Each wall is flat, endless, passes through zero and stands at right angles to its row. A trip goes straight from one point to another. List the walls that it crosses, first one first.

Walls:
(1): [ 0.16 -0.38]
(2): [-0.45  0.35]
(3): [-0.51 -0.10]
Trips:
[ 0.43 -0.22] to [0.07 0.19] => 1, 2
[-0.03 -0.34] to [0.55 0.03] => 3
[-0.29  0.20] to [-0.52 -0.83] => 1, 2
[-0.28 -0.62] to [ 0.00 -0.34] => none
[-0.66  0.09] to [-0.37  0.38] => none
[-0.16  0.66] to [-0.50 -0.45] => 1
[-0.07  0.17] to [-0.12 -0.31] => 1, 2
[-0.06  0.53] to [-0.33  0.49] => 3

Walls:
(1): [-0.38 -0.05 -0.10  0.27]
(2): [-0.13 -0.06  0.21  0.28]
(3): [ 0.13 -0.10 -0.38  0.16]
(4): [0.15 0.30 0.15 0.36]
(5): [-0.49  0.92 -0.31  0.33]
(6): [ 0.04 -0.02 -0.21  0.08]
Trips:
[ 0.23 -0.26  0.13 -0.41] to [ 0.24  0.08 -0.47  0.15] => 3, 6, 5, 4
[ 0.04 -0.65 -0.23  0.01] to [ 0.38 -0.53 -0.43 -0.51] => 1
[ 0.26 -0.58  0.40  0.57] to [-0.25 -0.85 -0.25  0.41] => 6, 4
[-0.51 -0.32 -0.19 -0.42] to [-0.46 -0.21  0.89  0.07] => 2, 4

Walls:
(1): [-0.23  0.80 -0.20  0.13  0.41 -0.72 -0.11 -0.11]
(2): [-0.36  0.10  0.22 -0.08 -0.40 -0.87  0.19  0.56]
(3): [ 0.35 -0.07  0.15  1.05 -0.23  0.33 -0.22 -0.32]
(4): [ 0.10 -0.46 -0.36 -0.14 -0.80 -0.48  0.43 -0.07]
Trips:
[ 0.20 -0.33  0.29 -0.37 -0.44  0.57 -0.03 -0.03] to [ 0.03 -0.06  0.03  0.14  0.14  0.00  0.12  0.21] => 4, 2
[-0.33 -0.30  0.12 -0.20 -0.52  0.69  0.40  0.26] to [-0.31  0.18 -0.25 -0.35 -0.10 -0.41  0.70  0.10] => 2, 1
[ 0.13  0.59 -0.07 -0.16 -0.08 -0.08 -0.18  0.04] to [ 0.18 -0.17 -0.03 -0.68 -0.99 -0.22  0.05 -0.17] => 4, 1
[-0.21  0.65 -0.22  0.28  0.32 -0.06  0.30 -0.46] to [-1.15 -0.08 -0.11 -0.47  0.79  0.14 -0.06  0.60] => 3, 2

Walls:
(1): [ 0.07 -0.24 -0.39  0.32 -0.35 -0.95 -0.24 -0.21 -0.28]
(2): [ 0.85  0.68 -0.13  0.35 -0.16 -0.60  0.22 -0.05  0.14]
(3): [ 0.58  0.61  0.41  0.35  0.03 -0.67 -0.12 -0.01  0.55]
(4): [ 0.18 -0.36 -0.12 -0.21 -0.18 -0.31  0.27  0.40 -0.10]
Trips:
[-0.17  0.54  0.50 -0.42 -0.43  0.59 -0.09 -0.25 -0.21] to [ 0.37  0.56  0.69 -0.29 -0.08  0.45  0.00  0.22  0.32] => 3, 2
[ 0.56  0.32  0.29  0.18  0.33 -0.15 -0.49 -0.60  0.13] to [ 0.52  0.25  0.21  0.06 -0.11 -0.07 -0.54 -0.84 -0.24] => none
[ 0.19 -0.36  1.14  0.19  0.77  0.15 -0.14 -0.21 -0.14] to [ 0.25  0.21 -0.37  0.15  0.30  0.50 -0.04  0.05 -0.20] => 3, 2
[ 0.11 -0.03  0.38  0.40 -0.24 -0.32 -0.59  0.55  0.32] to [ 0.29  0.07  0.43  0.48  0.38  0.05 -0.46  0.55  0.11] => 4, 1
[-0.08 -0.07 -0.41 -0.78 -0.43 -0.20 -0.71  0.61  0.16] to [ 0.04 -0.28 -0.17 -0.43 -0.13 -0.29  0.19  0.27 -0.37] => none
[ 0.40  0.25 -0.14  0.03  0.32  0.05  0.32  0.09  0.64] to [-0.35  0.24  0.01  0.48  0.19  0.19 -0.57  0.31 -0.21] => 2, 3

Walls:
(1): [-0.52  0.05 -0.41  0.14 -0.62  0.10  0.16  0.54  0.37 -0.02 -0.12 -0.05]
(2): [-0.56 -0.44  0.48  0.16  0.10  0.12 -0.58 -0.40  0.20 -0.15 -0.48  1.20]
(3): [ 0.16 -0.09 -0.27  0.10 -0.18  0.71  0.12 -0.35  0.30  0.93 -0.33 -0.24]
(4): [-0.22  0.37 -0.70  0.49  0.07  0.26 -0.25 -0.25  0.16 -0.11  0.73  0.20]
(5): [ 0.37 -0.58  0.46 -0.28 -0.82 -0.52  0.62  0.58 -0.32 -0.19 -0.46  0.54]
(6): [-0.66 -0.08 -0.13 -0.42 -0.21  0.10 -0.79  0.11 -0.03  0.18 -0.28  0.05]
Trips:
[-0.35 -0.29  0.47  0.06  0.51  0.38  0.23  0.67  0.13  0.12 -0.20 -0.46] to [-0.01  0.20  0.77 -0.58 -0.15 -0.32 -0.25 -0.32  0.02 -0.24 -0.34 -0.19] => 5, 3, 1, 2
[-0.34  0.31 -0.36 -0.09  0.63  0.42 -0.07 -0.58 -0.20  0.44 -0.11  0.57] to [-0.10  0.52 -0.58 -0.16  0.66  0.08  0.19 -0.53  0.21 -0.01 -0.02 -0.03] => 6, 2
[-0.47 -0.36  0.04 -0.68 -0.45  0.19 -0.10 -0.22  0.03  0.16 -0.20  0.37] to [ 0.16 -0.34 -0.36 -0.15  0.38  0.42  0.10  0.07  0.08 -0.16  0.09 -0.15] => 5, 4, 2, 1, 6

Walls:
(1): [-0.23 -0.17  0.01 -0.59 -0.08 -0.25 -0.58 -0.50  0.17 -0.18  0.27 -0.29
  0.79 -0.03  0.05  0.31  0.21  0.09]
(2): [-0.07 -0.04  0.46  0.37  0.73 -0.66  0.07 -0.06 -0.13  0.11 -0.72 -0.15
 -0.13  0.39  0.33  0.63 -0.30 -0.46]
(3): [ 0.70  0.21  0.44  0.03  0.52 -0.01 -0.11  0.23  0.55 -0.30 -0.28 -0.17
  0.01  0.29 -0.38  0.38  0.19  0.61]
(4): [ 0.40 -0.09  0.25 -0.42 -0.05  0.09  0.68  0.28 -0.61 -0.12 -0.27 -0.06
 -0.27  0.11  0.55  0.40  0.41  0.23]
(5): [-0.18 -0.10  0.31 -0.48 -0.04  0.26 -0.19 -0.52  0.16 -0.51 -0.16 -0.11
  0.16 -0.20  0.05 -0.55 -0.22 -0.40]
Trips:
[-0.20  0.39  0.22 -0.57 -0.33 -0.31  0.26  0.48  0.83 -0.22 -0.50 -0.15
 -0.18  0.32 -0.09 -0.22 -0.22 -0.36] to [-0.22  0.65  0.47 -0.21  0.77  0.36  0.24  0.22 -0.09  0.33  0.28 -0.56
 -0.66 -0.57  1.27 -0.23 -0.14 -0.03] => 4, 3
[ 0.11 -0.49 -0.18  0.14  0.22 -0.42 -0.06 -0.52  0.11  0.29  0.38 -0.22
  0.07 -0.61 -0.74  0.57 -0.13  0.66] to [-0.09  0.39 -0.03 -0.30  0.44  0.65  0.13 -0.05 -0.41  0.08 -0.44  0.29
 -0.42 -0.27 -0.12  0.43  0.34  0.47] => 4, 1
[-0.44  0.12 -0.24  0.51  0.03 -0.21  0.18 -0.09  0.38  0.59 -0.17 -0.11
  0.81 -0.55  0.19  0.04  0.28  0.45] to [-0.10 -0.75  0.15 -0.61  0.27  0.35 -0.19  0.03  0.19  0.34  0.39  0.10
 -0.35  0.17 -0.37 -0.54  0.00  0.15] => 5
[ 0.13 -0.50  0.48  0.33  0.17  0.48  0.45  0.02  0.70  0.02 -0.04 -0.59
  0.15 -0.60 -0.02  0.68  0.29  0.02] to [ 0.26 -0.33  0.25 -0.19  0.15  0.17 -0.46 -0.17  0.03 -0.08 -0.26 -0.26
  0.40 -0.09  0.01  0.35  0.03  0.03] => 5
[ 0.45 -0.17 -0.27 -0.56 -0.01  0.53  0.29 -0.41 -0.03 -1.03  0.15 -0.34
 -0.41  0.31 -0.01  0.27  0.15  0.67] to [-0.37  0.34  0.04 -0.35 -0.44  0.47 -0.13  0.51  0.31 -0.58  0.51 -0.31
  0.59 -0.46  0.36  0.06  0.41 -0.35] => 3, 4
[ 0.22 -0.26  0.04  0.77  0.35 -0.15  0.02  0.81  0.32 -0.75  0.34  0.32
 -0.32  0.16  0.02 -0.34 -0.36  0.52] to [-0.13 -0.37  0.63  0.13 -0.02 -0.46 -0.03 -0.01  0.03 -0.55 -0.33  0.45
 -0.37 -0.11 -0.46 -0.14  0.81 -0.25] => 2, 4, 5
[-0.21  0.39  0.67  0.62 -0.12 -0.41  0.09 -0.03  0.43  0.02  0.01  0.29
  0.14 -0.32 -0.64 -0.41  0.11  0.02] to [ 0.04 -0.43 -0.53 -0.46  0.58  0.21  0.30 -0.30 -0.43 -0.41 -0.11  0.81
  0.36 -1.10 -0.35 -0.50  0.48  0.23] => 3, 1, 4
[ 0.36  0.07  0.09  0.53 -0.39  0.32  0.16  0.23  0.25  0.42 -0.30  0.42
 -0.70 -0.24  0.39  0.34 -0.09  0.14] to [ 0.29  0.01  0.41  0.01 -0.90 -0.46  0.31 -0.55  0.05 -0.36  0.10 -0.35
  0.57  0.80  0.11 -0.06 -0.10  0.26] => 1, 5, 2
[-0.18  0.31  0.77  0.38 -0.44  0.20  0.26 -0.01 -0.55 -0.61  0.11 -0.46
 -0.16 -0.49 -0.11 -0.79  0.09 -0.28] to [ 0.05  0.29 -0.87  0.27  0.45  0.75  0.06 -0.65 -0.23  0.33  0.12 -0.73
 -0.22  0.31  0.08  0.67 -0.60 -0.59] => 4, 2, 5
[ 0.22  0.29  0.66  0.10  0.46  0.44  0.06 -0.23 -0.02 -0.64  0.11  0.04
 -0.14  0.31 -0.27 -0.08  0.14 -0.19] to [-0.12 -0.69 -0.20  0.10  0.15  0.58 -0.22  0.62 -0.36 -0.51  0.41 -0.10
 -0.08 -0.02  0.15 -0.38 -0.06 -0.11] => 2, 3

Walls:
(1): [-0.40  0.82  0.05  0.16 -0.19 -0.55  0.06  0.04  0.05  0.13 -0.13 -0.26
  0.07  0.10  0.31 -0.42  0.30  0.09  0.00 -0.75]
(2): [ 0.06 -0.13  0.24  0.16  0.09 -0.22  0.39  0.06  0.08 -0.47  0.33  0.37
 -0.64 -0.32  0.55  0.01  0.32  0.46 -0.39 -0.33]
(3): [-0.41  0.82  0.12 -0.10 -0.13 -0.54 -0.08  0.22 -0.58 -0.02  0.65  0.35
 -0.02 -0.07 -0.82 -0.43 -0.36 -0.63  0.18 -0.07]
(4): [-0.20  0.33  0.20 -0.08  0.00  0.36  0.20 -0.14  0.23 -0.01  0.53  0.11
  0.00  0.17  0.01  0.40 -0.03  0.33 -0.13 -0.54]
(5): [-0.02 -0.24 -0.18 -0.44  0.20  0.16  0.33 -0.72  0.08 -0.10  0.25 -0.12
 -0.44 -0.33  0.17 -0.18 -0.25 -0.13  0.02 -0.38]
(6): [-0.02 -0.33 -0.26  0.71  0.36 -0.03 -0.46 -0.15  0.34  0.29 -0.04 -0.32
  0.16  0.16 -0.46 -0.81  0.13  0.44  0.62  0.00]
Trips:
[-0.17 -0.18 -0.37  0.58 -0.82  0.68  0.46  0.48  0.69  0.14 -0.42 -0.17
  0.13 -0.28 -0.35 -0.03  0.20  0.37  0.05  0.31] to [ 0.05  0.32 -0.10 -0.14 -0.14  0.47 -0.29 -0.01  0.72 -0.38 -0.36 -0.44
  0.55  0.26  0.26  0.39  0.46  0.24 -0.74 -0.22] => 4, 1, 6
[-0.67 -0.91 -0.28  0.66  0.23  0.18 -0.28  0.45  0.30 -0.09 -0.55  0.82
  0.76 -0.07 -0.06  0.14 -0.01 -0.08  1.03  0.00] to [-0.62 -0.16  0.26  0.55 -0.28  0.38 -0.55  0.40 -0.47  0.33  0.07  0.02
  0.11  0.40  0.69  0.18 -0.04  0.01  0.21 -0.87] => 1, 4, 2
[ 0.74  0.89  0.51 -0.30 -0.52  0.43  0.19 -0.64 -0.18  0.54  0.25  0.21
  0.48  0.68 -0.32 -0.32  0.18 -0.96 -0.51 -0.59] to [-0.20  0.40  0.58  0.19 -0.32  0.42 -0.09  0.42  0.07 -0.24 -0.13 -0.04
  0.05 -0.56 -0.97  0.30 -0.81  0.24 -0.21  0.46] => 5, 1
[ 0.11  0.38  0.03  0.15 -0.05  0.11  0.65 -0.18  0.91  0.32  0.04 -0.54
  0.06 -0.15  0.16  0.38  0.12  0.06  1.06 -0.05] to [-0.13 -0.09  0.01  0.94  0.11  0.01 -0.27 -0.65  0.06 -0.59  0.13 -0.39
 -0.36  0.43 -0.40  0.14  0.21 -0.43  0.31 -0.30] => 3

Walls:
(1): [ 0.08 -0.34  0.15 -0.38  0.18  0.53  0.25  0.02  0.08 -0.10 -0.34 -0.33
  0.08 -0.04 -0.35 -0.17 -0.12 -0.01 -0.17 -0.43  0.15 -0.51  0.18 -0.32
  0.51 -0.29 -0.35  0.22 -0.13 -0.04  0.55 -0.58]
(2): [-0.37  0.04  0.11 -0.38  0.41  0.31 -0.65  0.21  0.28  0.19 -0.25 -0.16
  0.92  0.82  0.04 -0.13  0.14  0.03 -0.98  0.41 -0.34 -0.06 -0.06  0.23
 -0.19 -0.39 -0.15  0.14 -0.81 -0.08  0.31  0.40]
(3): [ 0.04 -0.41  0.31 -0.12 -0.92  0.01  0.25  0.27  0.04 -0.60  0.05 -0.02
 -0.99 -0.08  0.01 -0.45  0.18  0.48 -0.16 -0.04  0.21 -0.33  0.11  0.45
  0.08 -0.34  0.15  0.41  0.69 -0.81 -0.26  0.13]
(4): [ 0.45 -0.24 -1.14  0.29 -0.39  0.08 -0.16  0.11  0.14 -0.12  0.35 -0.12
  0.53  0.08  0.22 -0.22  0.21  0.11 -0.27  0.22 -0.03 -0.36 -0.51 -0.04
 -0.79  0.10  0.16  0.29 -0.56 -0.22  0.52 -0.37]
(5): [-0.12 -0.09  0.02 -0.49 -0.26 -0.14  0.19  0.02  0.32  0.59 -0.95  0.10
 -0.60 -0.13 -0.10 -0.34 -0.31 -0.02  0.25 -0.11 -0.20  0.17 -0.13 -0.01
 -0.37  0.19  0.11  0.38  0.24 -0.43 -0.16  0.39]
(6): [ 0.07  0.60 -0.47  0.11  0.16 -0.51 -0.08  0.57  0.12  0.28 -0.21 -0.33
  0.26 -0.32 -0.37 -0.09  0.50  0.34  0.04 -0.36  0.02  0.28 -0.17 -0.55
 -0.32 -0.39 -0.17 -0.33  0.25 -0.66 -0.08  0.13]
(7): [ 0.30 -0.32  0.20  0.24 -0.28 -0.81 -0.20  0.03  0.04 -0.10 -0.32  0.22
  0.18 -0.13  1.16  0.38 -0.11  0.15 -0.81 -0.14  0.12 -0.18  0.27  0.05
 -0.46  0.35  0.10 -0.33 -0.12 -0.33 -0.05 -0.42]
(8): [-0.14  0.23  0.56 -0.06  0.31 -0.24 -0.12 -0.34  0.04  0.47  0.57 -0.10
 -0.05  0.34 -0.36 -0.28 -0.22  0.39  0.28  0.44 -0.35  0.26 -0.36 -0.01
  0.17 -0.49  0.31  0.23 -0.65 -0.14  0.02  0.18]
(9): [ 0.77  0.46  0.04 -0.10  0.34 -0.07 -0.11  0.00  0.44 -0.34 -0.10 -0.13
 -0.16  0.00 -0.45 -0.52  0.71 -0.54 -0.32 -0.20 -0.14  0.10 -0.41  0.16
  0.41  0.08 -0.63 -0.82 -0.22 -0.16  0.02  0.84]
Trips:
[-0.92  0.05 -0.35 -0.76 -0.26  0.04 -0.25  0.32 -0.01  0.05  0.07  0.08
  0.53 -0.15  0.03  0.51 -0.81  0.17  0.08 -0.18  0.16 -0.07  0.36  0.09
  0.33 -0.27 -0.73 -0.14  0.08  0.48 -0.61 -0.84] to [-0.49 -0.20  0.27  0.66 -0.88  0.86 -0.06 -0.03  0.20 -0.03  0.13  0.16
 -0.30  0.44  0.53 -0.08  0.10 -0.60 -0.40  0.33  0.33  0.78  0.51 -0.19
 -0.10 -0.60 -0.26 -0.02  0.35 -0.37  0.65 -0.46] => 3, 4
[-0.30  0.01  0.38  0.20  0.34 -0.18 -1.00  0.09  0.29  0.65 -0.34  0.18
  0.18 -0.38  0.26  0.22  0.19 -0.21  0.31 -0.37 -0.30 -0.27  0.24 -0.05
  0.16 -0.20 -0.63 -0.65 -0.22 -0.05  0.41 -0.06] to [-0.36 -0.45  0.14 -0.33  0.34  0.74 -1.04  0.32 -0.66 -0.30  0.04 -0.28
  0.20  0.23  0.37  0.31  0.25 -0.25  0.53  0.32  0.11  0.35 -0.24 -0.53
  0.08 -0.16  0.06 -0.36  0.04 -0.58  0.10  0.48] => 8, 7, 1
[ 0.20 -0.53 -0.05 -0.26 -0.34 -0.09 -0.15 -0.28 -0.57  0.37  0.22 -0.51
  0.79  0.06 -0.08 -0.36 -0.29 -0.04  0.27 -0.13 -0.11  0.15 -1.23 -0.29
  0.22 -0.79 -0.56  0.12  0.76  0.31  0.34  0.24] to [ 0.59 -0.04  0.37  0.25  0.34  0.00  0.18  0.05  0.08 -0.50  0.15 -0.03
 -0.91  0.48 -0.13 -0.44 -0.05  0.00  0.82 -0.20  0.72  0.17  0.38  0.57
 -0.17 -0.35 -0.56  0.72 -0.24 -0.06 -0.42  0.06] => 2, 3, 5, 4, 6
